Every row gives one point. The points of each table are mixes of a few directions, plus a little noise. How many directions does each table use, and how many do they share? Where both have some left over, give the other angles between the two spaces (their principal angles), to ten degrees, smallest first.
In the rows, 128 means zero.

First (5 x 2):
[[145 121]
 [118 132]
 [168 109]
 [ 28 174]
 [184 103]]
Second, 6 rows:
[[188 101]
 [162 112]
 [166 110]
 [ 53 162]
 [148 119]
 [ 51 163]]
Directions: first 1, second 1, shared 1

First:
[[188 135 126  84 108  92]
 [ 52 180 148  95 104 249]
 [123  50 130 187 175  54]
 [153 118 122 172 122  93]
 [175 148  83 158 141  83]
 [103 131 130  72 146 155]
 [104 133 157 128  99 168]]
Second, 8 rows:
[[155  99 143  99  44 143]
 [135 143 202 105  77  27]
 [169 106 145 159 163  93]
 [102 138 104 165  67 153]
 [ 91 148  73 153 211 176]
 [154 118 150  97 193 101]
 [161 100 119 136 166 147]
 [ 55 170  86 109 103 182]]
Directions: first 4, second 4, shared 2; angles 40, 90

First:
[[126 196 112 122 105 107 156 124 112 116 154]
 [164 155  91  56 119 152  81 188 158 158 132]
 [156 111 140  58  93 147  83 108 161 136 124]
 [ 89 202 105 216 151  85 211 141  71 105 154]
 [112 127 139 159 131 115 152 106 113 115 130]
 [143  88 135  98 130 150  90 135 152 143 113]
 [128  61 161 126 130 142 105  96 143 128 107]
 [143 226  65 102 128 121 136 206 121 144 156]
 [118  73 132 165 171 140 119 152 129 140 105]
 [121  63 169 137 125 135 118  77 136 119 110]
 [106 105 160 168 125 113 156  75 111 105 125]]
Second, 11 rows:
[[154  98  90 219  86 175 161 120 124   7 109]
 [112 147 152  78 162 118 117 130 133 177 141]
 [104 153 158 137 165 111 121 111 158 135 128]
 [192 142 109 171 137 158 151 111 143  49  72]
 [135 152 119 141 116 100  84 134 181 142 119]
 [123 125 120 171 133 113 135 101 146 129 133]
 [114 133 146 114 125  94 111 135 120 165 123]
 [ 81 108 137  40 133 157 129 157  93 182 196]
 [174  96  92 142 122 149 177 103  83 123 120]
 [149 148 112 110 139 123 106 123 168 157 130]
 [ 69 107 173  86  91 109 114 182  59 142 137]]
Directions: first 3, second 6, shared 1; angles 90, 90

First:
[[126 128  89 161 143 172  94 169  56 127 101 107 149 124  98 134 115  95]
 [143 175 133 177 121 139 165 115 151 144 165 164 105 228 123 137 154 123]
 [111 176 111 176 166 161 181  61  61 185 145 152 125 249  55 160 126 177]
 [151 127 142  45 108 102 122 109 173 111 119 138 126  98 166 188 118 136]
 [124 174  76 203 142  75  97 159  95 119  59  82 163  55 214 175 136 125]
 [100  52 146  90 142 114 113 149 151 101 135 124 137  54 115  50 117 134]
 [124  82 135 102 133  94 114 164 188  83 141 146 133  81 152  89 133 111]
 [144 116 187  69  70 170 140 100 146 156 162 110  82 132 105  92 123 124]]
Second (9 x 18):
[[144  84 154 203 174 137 146 111 128 130  91 199 127 163 138 107  83 120]
 [ 95 142  88  51  85  74 117 139 153  95 178  49 142  39  94 187 192 104]
 [107  62 155 175 142 170 120 144  98  91 144 160 129 163 121  25 106 147]
 [100 153 128  59  80 102 119 152 108 114 169  37 139 146 155 168 172 141]
 [120  64 178 180 165 123 151 143 125 128 115 164 127 195 152  80  93 123]
 [115 181 128  46  94 106 129 166 154 172 160  51 121 127 128 124 169 131]
 [165 174 110 140 141 121 137  96 144 162  83 159 122 112 136 199 112 116]
 [182 156 117 202 156 184 122  67  90 134  58 220 120 148 149 167  71 149]
 [122 141  99 102 118 134 114 136 149 122 151 115 125  60  80  96 153 120]]
Directions: first 6, second 5, shared 1; angles 50, 60, 60, 90

First, 9 rows:
[[114 139 134 118 137 134 129  94  88 103 132 115 142 143 121 115 137 146
  114 153  97 149 136 116 144 122 128 121 145 120 141 136]
 [114 149 128 115 137 127 153  81  52 105 125 115 147 141 115 108 135 143
  115 163  97 159 140 133 142 108 140 118 144 107 140 157]
 [142  95 132 145 114 137  68 195 249 150 133 143 103 114 150 158 128 118
  140  79 159  80 113 104 118 168 100 139 116 155 119  72]
 [163 125 102 140 119  99 195 157 120 181 114 150 110  93 121 137 102  84
  157 105 194 122 119 192  85  98 161 140  89 121 101 171]
 [169 111 102 150 113  99 179 188 167 193 118 159 100  85 130 150 102  75
  164  84 212 102 110 187  80 114 151 144  82 131  95 147]
 [124 135 128 125 131 127 136 115 105 122 127 125 132 132 123 120 128 131
  124 139 119 138 133 130 134 120 132 125 131 123 130 138]
 [113 136 140 119 135 138 113 101 105 102 131 113 141 143 126 117 138 148
  114 149  94 141 136 110 146 130 122 122 145 125 140 125]
 [124 100 142 137 119 152  40 178 248 124 141 132 112 132 152 151 141 139
  126  94 127  83 119  77 136 178  88 133 133 159 130  55]
 [ 92 161 142 105 147 141 136  45  23  71 132  96 165 163 112  94 147 171
   95 191  54 177 149 106 167 111 133 109 168 106 157 153]]
Second:
[[151 118 128 138 156 116 159 132 170 124 137 131  62  60 167 156  81 104
  105  72 188 133  85 158 149 111 101 114  78 148 121 149]
 [ 93 140 126 129 104 169 101 184 140 123 122 146 176 170  76 128 201 149
  159 186  82 141 193  72 105 161 182 150 171 120 133  68]
 [110 135 131  95 142 146 205 100  46  94 114 150 104 116 130 139 139 145
   79 184  93 181 144 120 160 100 146  95 109 123 136 162]
 [123  95 137 107 109 146  98 144 154 130 122 155 124 155 143 140 140 145
  109 148  98  94 132  89 140 157 100 115 130 140 127  97]
 [163 114 109 130 136  92 178 114 112 161 132 141 102 100 139 121  65  89
  143 104 195 101  95 190 124 107 113 125  90 123 107 174]
 [150  80 131  99  95 108  97 104 118 164 117 149 138 180 160 118 104 132
  115 135 107  53 103 129 127 145  71 113 125 130 118 137]
 [119 127 125 113 115 151 197 172 106 132 100 171 104 106 123 166 172 132
  102 160 109 172 156 117 114 110 176 115 102 133 123 135]
 [125 145 103 146 141 139 184 181 139 135 138 153 118  92  82 132 124  96
  176 145 189 151 157 146 116 126 184 147 114 119 112 119]
 [131 141 132 146 138 108  66  87 139 121 149  79 159 147 127  94 106 130
  151  97 133 106 109 138 130 135 100 143 159 120 137 125]
 [106 165 143 161 163 129  27  81 165  77 171  48 167 142 114  86 115 146
  156  96 124 131 119 107 157 150 100 152 187 123 156  92]
 [136 147 141 144 107 104  95 110 121 147 105  84 157 140 146 130 164 141
  115  80  90 143 115 143  84 103 136 140 144 129 138 152]]
Directions: first 2, second 6, shared 2

First:
[[ 82  99 149 148 148 104 157 129 130 115 107 174 113 137 133 149 190 182
  143 190 109 177 165 118 120  57 184 127 143 139  45 111]
 [160 131 175 149 117 133 187 135 140 106 167 129 174 141 127  90 106 162
  166 149 129  81 147  98 164 142 112 139 132 125 104 132]
 [153 126 147 172 120 148 224 141 159  52 170 191 211 143 136  98 148 165
  119 181 159  62 126  67 164 177 115 156 152 138  82 168]
 [138 122  80 103 110 127  93 112 132 157 103 101 128 124 121 163 116  93
   89  71 152 144 109 130 113 169 113 133 105 126 154 136]
 [ 60 149  75 141 163 137 121 141 138 126 100 191 108  70 137 119 179 135
  127 204 107 202 118 142  60  35 136 139 126 174 123 134]
 [176 138 126  93 108 134  64 117 103 152 137  53 103 150 122 136  67  65
  104  30 142  80  96 160 150 209 101 105 122  90 213 126]
 [163 155 122 108 117 147  87 129 112 141 149  77 119 124 126 106  72  77
  124  74 133  86  97 154 138 178  89 116 123 110 211 132]
 [149 129 137 110 109 119 117 116 130 177 125  76 129 123 116 126  86 128
  156  90 120 141 147 130 130 123 109 131  97 122 133 108]
 [ 72 115 171 160 169 115 153 147 112  86 127 192  92 136 142 120 194 177
  154 220  92 151 152 141 126  42 192 109 171 135  71 112]
 [127 115  97  99 118 117  79 111 120 165  95  95 101 133 122 173 122  98
   97  72 139 157 120 144 111 146 132 122 109 119 145 121]]
Second, 11 rows:
[[147 109 142 121 106 115 142 116 137 152 120 101 145 140 119 143 114 142
  136 102 135 134 151 112 141 140 125 136 112 123 100 118]
 [109 145 116 135 149 142 116 141 119 106 134 154 113 112 137 112 142 114
  120 153 120 124 105 146 115 116 130 119 147 132 157 138]
 [208  55 182  94  44  73 180  71 165 226 103  18 196 187  87 196  65 189
  164  19 159 146 224  54 183 179 123 164  52 105   7  88]
 [148 108 141 119 106 114 143 114 138 154 121  98 146 144 117 146 110 143
  139 100 137 134 154 107 143 141 126 137 108 119  97 119]
 [ 76 176  93 149 182 163  95 163 103  62 144 199  83  89 154  86 169  90
  101 199 109 114  66 176  93  95 133 107 178 144 206 155]
 [ 92 163 102 143 168 154 103 155 110  79 139 182  95  99 149  97 157 100
  109 180 111 118  81 164  99 102 132 110 164 138 186 148]
 [137 118 136 124 120 119 136 122 131 141 126 115 137 133 123 136 121 136
  132 115 134 131 138 118 136 135 128 132 119 126 113 124]
 [ 75 173  93 149 183 164  93 164 103  63 144 199  83  88 156  83 171  91
  102 199 108 116  65 174  93  92 132 105 176 143 208 156]
 [122 134 124 131 133 133 123 132 125 122 132 135 124 125 130 124 132 125
  125 135 126 126 122 134 123 125 128 126 134 131 136 132]
 [187  75 166 103  65  88 167  86 158 201 110  47 177 173  99 176  83 174
  157  47 151 142 200  72 171 167 124 153  71 108  39  97]
 [106 147 113 137 151 144 115 145 118  99 135 159 108 112 140 112 147 113
  117 157 119 122 102 149 113 113 129 119 150 133 161 141]]
Directions: first 5, second 1, shared 1
